Rows are points. Each copy is the shape, with its points in the same order, turned, moved and blurred by noise. Say if it was mirrored as well.
(in the rows, 128 means zero)

Shape (6 x 2):
[[161 173]
 [150  99]
 [147  90]
 [114  97]
 [176 165]
 [143 156]]
Copy 1:
[[121 179]
 [153 108]
 [151 101]
 [110  96]
 [141 185]
 [112 165]]
Copy 1 is: only turned
Copy 2, 6 rows:
[[191 150]
 [144  87]
 [141  80]
 [101 103]
 [193 133]
 [162 135]]
Copy 2 is: only turned
Copy 3, 6 rows:
[[125 183]
 [153 108]
 [150 114]
 [125  91]
 [142 181]
 [125 158]]
Copy 3 is: only turned

Shape:
[[117  92 146]
 [168  87 147]
 [101 153 116]
 [107 186 143]
 [105 152 142]
 [125  85  52]
 [167  88 142]
 [127 163 155]
 [135 108 114]]
Copy 1:
[[115 122  68]
 [169 121  66]
 [101 141 137]
 [114 186 139]
 [113 155 112]
 [119  44 134]
 [169 107  73]
 [129 181 117]
 [135 111  96]]
Copy 1 is: mirrored
Copy 2:
[[115 103 151]
 [104 152 164]
 [155 110  95]
 [197 113 110]
 [165 112 118]
 [ 65 128  74]
 [102 155 167]
 [174 131 137]
 [109 130 117]]
Copy 2 is: mirrored
Copy 3 (9 x 3):
[[109 105 126]
 [140  85  94]
 [ 94 162 127]
 [126 191 154]
 [107 148 136]
 [ 58 113  51]
 [141  84  97]
 [139 166 141]
 [112 115 106]]
Copy 3 is: only turned
Copy 4, 9 rows:
[[122  95 134]
 [173 111 141]
 [ 87 152 111]
 [ 77 177 142]
 [ 90 147 138]
 [139 109  43]
 [171 115 135]
 [104 164 156]
 [136 124 108]]
Copy 4 is: only turned

Shape (7 x 3):
[[153 159 113]
 [137 142 147]
 [129 116  80]
 [106  86 147]
 [123 125  89]
 [127 195 176]
 [157 100 187]]
Copy 1:
[[159 130 173]
 [152 145 130]
 [105 103 158]
 [108 145  96]
 [110 120 158]
 [182 199 153]
 [177 137  81]]
Copy 1 is: mirrored
Copy 2, 7 rows:
[[165 156 135]
 [149 116 134]
 [117 176 108]
 [ 87 104 110]
 [126 167 103]
 [200  86 129]
 [109  85 169]]
Copy 2 is: mirrored

Shape (10 x 4):
[[109 111 148  81]
 [119 109 171 153]
 [119 107  27 105]
 [123 147 179 134]
 [122 149 147 144]
 [118 119  75 136]
 [108 124 177 146]
 [167 113 154 149]
 [119 105 117 110]
 [189 125 177 137]]
Copy 1:
[[130 148 158  68]
 [ 91 180 110 109]
 [154  34 130 101]
 [100 181 135 125]
 [100 154 133 140]
 [118  74 122 115]
 [ 82 182 124 109]
 [142 177  93 123]
 [119 120 131  92]
 [162 200 100 129]]
Copy 1 is: mirrored
Copy 2 (10 x 4):
[[106  77 112 135]
 [116 113 178 140]
 [109 153  64  49]
 [126 116 151 176]
 [129 139 138 155]
 [114 157 110  89]
 [112 112 168 159]
 [164 115 164 125]
 [118 111 117 105]
 [193 101 164 144]]
Copy 2 is: mirrored

Shape:
[[125 106 140 110 116 167]
 [162 113 126 111 124 165]
 [177 122 152 117 151 165]
 [123 134 129 148 133 144]
 [173 124 139 138  61 161]
 [160  97 143 105 138 173]
 [ 66 133 145 112 115  26]
 [167 131  88 103 136 148]
 [154 189  91 152 127 176]
 [128 110 114 149 113 166]
 [ 99  98 139 127 109  74]
 [175 105 121 177 106 168]]
Copy 1 (12 x 6):
[[127 106 155 139 123 164]
 [110 108 162 143 146 151]
 [130 127 155 151 173 163]
 [119 151 149 159 114 124]
 [128 123 233 146 139 140]
 [126 100 151 140 154 170]
 [182 107 119  99  83  35]
 [ 82 102 159 138 157 122]
 [ 61 172 176 144 150 123]
 [103 120 174 164 109 139]
 [169  93 152 139  95  76]
 [111 125 198 195 140 142]]
Copy 1 is: mirrored
Copy 2, 12 rows:
[[119  87 144 128 153 142]
 [147  71 124 136 141 145]
 [179  75 137 152 154 137]
 [130 119 142 158 124 140]
 [144  60 163 106  89 152]
 [148  62 133 141 162 135]
 [103 205 119  88 123  64]
 [155  88  83 137 128 156]
 [161 117 123 167  92 204]
 [110  85 138 153 118 146]
 [101 141 128 110 121  73]
 [139  55 147 168  88 137]]
Copy 2 is: only turned

Shape (13 x 8):
[[162 118  78 132 138 156 136  99]
 [159 119  92 103 144 152 132 139]
 [169 131 137 138 147 138 137 137]
 [136 118 146 139 127 157 108 125]
 [165 175 113 138 112 150 112 127]
 [148 136 123 128 105 112 108 126]
 [153 137 129 130 137  52 111 134]
 [  7 157 141 141 113 156 135 132]
 [121 131 142 131 151 150 136 132]
 [166 119 143 148 127 138 176 133]
 [147 119 140  94 115 151 114 142]
 [158 128 134  90 144 118 130 102]
 [146 140 103 147 146 143 142 122]]
Copy 1:
[[150 155  86 138 108 141 150 101]
 [145 150  82 105 122 138 147 136]
 [156 144 120 111 152 107 157 121]
 [153 100 133 123 139 133 127 119]
 [150 160 155 127 120 157 143 142]
 [137 123 147 130 106 115 142 145]
 [125 141 145 142 116  54 138 165]
 [ 47  82 141 139 171 177  69 131]
 [126 127 116 118 163 125 120 119]
 [130 137 122 125 157 118 184  97]
 [145 102 117  87 126 134 145 140]
 [137 134 114  90 107  92 137 109]
 [128 154 107 136 144 130 144 115]]
Copy 1 is: only turned
Copy 2, 13 rows:
[[164 162 114 133 117  91 131 107]
 [152 159 126 128 124 110 154 144]
 [115 154 147 145 141 109 161 108]
 [137 141 153 175 128 133 132 112]
 [109 186 147 159 138  99 109 119]
 [106 134 147 156 114  95 117 126]
 [ 81  87 155 131 133  67 131 131]
 [106 113 106 152 160 221  53 116]
 [125 141 143 140 152 148 141 109]
 [101 150 126 144 114 123 178  84]
 [128 147 161 158 103 136 144 147]
 [134 133 172 110 107 107 136 122]
 [129 157 118 135 146 110 134  97]]
Copy 2 is: only turned
Copy 3 (13 x 8):
[[155 117  84  99 111 117 119 110]
 [126  96 107  91 107 112 132 139]
 [157 121 136 116 109 119 115 165]
 [142 122 141 153 106 123 136 130]
 [138 164 129 120  70 109 124 137]
 [112 150 141 123  98 140 111 133]
 [ 94 152 135 116 134 146  70 168]
 [ 92 184 154 159 183 114 223 110]
 [135 126 140 133 144 104 142 146]
 [173 129 148  98 126 145 130 157]
 [115 102 162 120 103 120 141 134]
 [128 112 159  94 127 106  90 117]
 [155 141 105 114 126 121 127 141]]
Copy 3 is: mirrored

Shape, 13 rows:
[[142 155 157 134  87  84 127 129 118]
 [104 109 174 127  93 101 101 117 133]
 [125 125  99 126 179 153  71 157  75]
 [129 160 154 160  75  73 121 157 182]
 [143  98 126 157 144 174  81  95 103]
 [ 70 190 157 118  98 146 153 147 115]
 [133 160 146 141  96 108 142 118 133]
 [124 145 197 162 105 116 145 148 138]
 [126  98 138 180 164 106  76  80  86]
 [104 151  85  74 162 173 129 156 100]
 [119 119 165 140 124  96 156 126 141]
 [ 92 118  73 142 144 160 114 145  88]
 [124 123 148 165 162 114  76  80 138]]
Copy 1:
[[132 101 170 145  86 149 115 150 118]
 [117 110 137  96  99 150  98 127 139]
 [199 137  78 151 175 163 117 136  91]
 [ 92 150 197 144  87 173 126 149 144]
 [165 124  69 151 130 119 123  86 128]
 [118 143 162 106 102 133 126 143  33]
 [126 116 171 146  95 130 132 134 110]
 [ 77 107 158 146 102 160 112 118  96]
 [182 104 116 152 143 137  72  72 147]
 [180 143 106 117 177 122 167 166  56]
 [ 99  99 169 130 135 131 117 127 121]
 [172 166 100 142 170 107 106 144  88]
 [163 120 136 132 132 153 115  61 148]]
Copy 1 is: only turned
Copy 2 (13 x 9):
[[131 146 112 140 125  68 100 124 116]
 [ 94 120 117 165 137  78 142 110 125]
 [ 81  74 140 131  77 172  86 167 119]
 [153 149 155 159 132  53  95  87 154]
 [ 80  64 156 122 130 142 121 127  65]
 [124 133  99  73  90  95 139 105 167]
 [131 136 118 111 137  77 106 113 120]
 [114 176 141 123 129 100 131  91 126]
 [ 34  97 164 138 140 104  98 157  78]
 [127  65  92  86  98 175 102 156 158]
 [109 149 128 132 164 102 120 122 138]
 [108  63 156  94 101 142 125 179 140]
 [ 50  91 156 139 151 102  87 108 103]]
Copy 2 is: mirrored
Copy 3 (13 x 9):
[[134 143 129 175 102 103 116 139  80]
 [103  96 118 173 143 115 118 147  65]
 [139 185  73 116 210 149 148 136  96]
 [ 82 155 156 196 110  63 110 115  92]
 [113 134  84 142 184 179 111 157 133]
 [139 128 190 115 140 117 137  94  74]
 [131 133 143 166 108 111 120 122 106]
 [131 124 167 167 145  88  78 140  92]
 [148 129  71 208 195 173 115 144 105]
 [146 153 104  65 173 123 182 107 114]
 [140 100 132 178 141  83 122 138 109]
 [133 164 122 126 197 151 187 139 124]
 [113 117  75 196 178 151  99 108 117]]
Copy 3 is: only turned
Copy 4 (13 x 9):
[[149 144  98 128  84  85 117 138 138]
 [101 108 111 149  89  75  92 140 121]
 [135 110 167 134 175 135  74 188 185]
 [164  91  70 155  75  62 138 115 148]
 [ 88  87 166 118 115 156  96 168 164]
 [107 165  49 163 135 117  95 117 174]
 [141 132  92 128  93 105 122 117 148]
 [ 99 129  91 131  98  62 140 124 168]
 [105  78 158  62 110 108  66 162 141]
 [137 153 134 180 193 163  80 134 165]
 [113 126 113 127 119  74 126 103 128]
 [120  98 110 131 186 163  86 171 146]
 [108  71 150  95  96 104  67 123 162]]
Copy 4 is: mirrored
